Each row is a point. Any point is a mix of the corners, with weights that add up to 1. It lies inside the corners' shape when no weight is negative. Say inside or outside, and name the corners with a negative weight.

Corners:
(1): [.10, -.44]
(2): [.04, .58]
(3): [-.19, -.36]
Points:
[-.02, .28] -> inside
[-.16, -.33] -> inside
[-.07, .27] -> outside (1)
[-.17, -.33] -> inside
[.03, .46] -> inside
[.08, -.40] -> inside

Corners:
(1): [-.08, .32, .15, -.20, -.06, .14, -.40, .20]
(2): [-.05, .04, .56, .48, .67, -.11, -.12, -.48]
(3): [-.02, .15, -.19, .22, -.22, -.36, -.11, .26]
(4): [.51, .90, -.29, -.24, .18, .69, -.08, -.34]
(5): [.16, -.22, -.39, .13, -.70, .45, .02, -.61]
(6): [.10, .00, .08, -.38, -.23, -.56, .28, -.22]
(7): [.44, .15, .11, -.03, .03, -.32, -.28, .11]
(8): [.08, -.02, -.31, -.28, .37, -.27, -.24, .42]
(9): [-.06, -.15, -.49, -.18, .07, -.50, -.42, -.27]
Points:
[-.29, -.06, .16, .13, .39, -.67, -.21, .17] -> outside (4, 5, 7)
[.15, .11, -.25, -.08, -.35, -.08, -.17, -.15] -> outside (2, 8)
[.19, .07, -.49, -.19, -.25, .04, -.03, -.33] -> outside (1, 2, 7)
[.24, .05, -.41, -.17, -.24, -.35, -.06, -.03] -> outside (1, 2)
[.10, .16, -.14, -.09, .02, -.19, -.09, .06] -> inside
[.27, .34, -.06, -.04, -.08, .25, -.07, -.16] -> outside (9)

Corners:
(1): [-.10, .04, .55, -.01, -.20, -.75, -.63, .11, .18, .04, .31, .35, .30, .13]
(2): [.06, .06, -.03, -.20, .15, -.32, .30, .08, .16, -.07, -.29, .06, .16, -.15]
(3): [-.12, -.06, -.55, .61, -.20, .27, .29, .69, -.77, .41, -.29, .35, .00, -.01]
(4): [-.09, .39, -.41, .41, -.31, .35, .17, .26, .19, -.02, -.16, -.46, .34, .20]
(5): [-.18, .10, .21, -.18, .01, .10, -.30, .18, -.20, .06, -.18, .35, .12, .01]
(6): [.27, .42, -.12, -.19, -.15, -.10, .10, -.16, .20, -.16, -.21, .29, .32, .02]
(7): [.11, .06, .25, .26, -.23, .13, .18, -.22, -.08, -.26, .11, -.24, .19, -.02]
(8): [.21, .04, -.29, .05, -.10, .16, .24, -.03, .19, .04, .13, -.27, .34, .03]
(9): [-.27, .23, -.27, .30, -.23, .19, .19, .21, .08, -.03, .04, .35, .26, .15]
(10): [.28, -.34, -.30, .21, -.18, .41, .15, .59, .12, .02, -.27, .15, .21, .03]
(11): [-.23, .19, -.26, .20, -.28, .16, .02, -.33, .17, .13, -.11, .14, -.29, -.09]
(12): [.01, .57, .16, .29, -.03, .32, -.02, -.33, .26, -.20, .13, .08, -.47, .06]
(13): [-.15, .08, -.27, .12, -.28, -.26, .33, .21, .19, .08, -.29, -.01, .29, .94]
(14): [.06, -.01, .47, -.04, .09, -.13, .13, -.32, .04, .40, -.25, .30, .06, -.23]
(15): [-.02, .07, .33, .37, .27, -.25, -.49, -.38, .14, -.19, -.12, .29, -.04, -.09]
Points:
[-.02, .12, -.12, .19, -.17, -.02, .14, .04, .08, .05, -.10, .08, .14, .15] -> outside (5)
[-.01, .07, -.13, .17, -.08, .11, .19, .07, .05, .05, -.15, .00, .10, .07] -> outside (1, 6)
[.01, .10, -.09, .18, -.20, .15, .11, .11, .00, .08, -.10, .11, .12, .09] -> outside (2, 15)
[-.02, .16, .08, .13, -.11, -.03, -.04, -.03, .06, .02, -.07, .17, .09, -.07] -> outside (8, 13)
[.06, .07, .10, .12, -.04, -.02, .04, .03, .00, .04, -.12, .10, .10, .02] -> outside (9, 11)
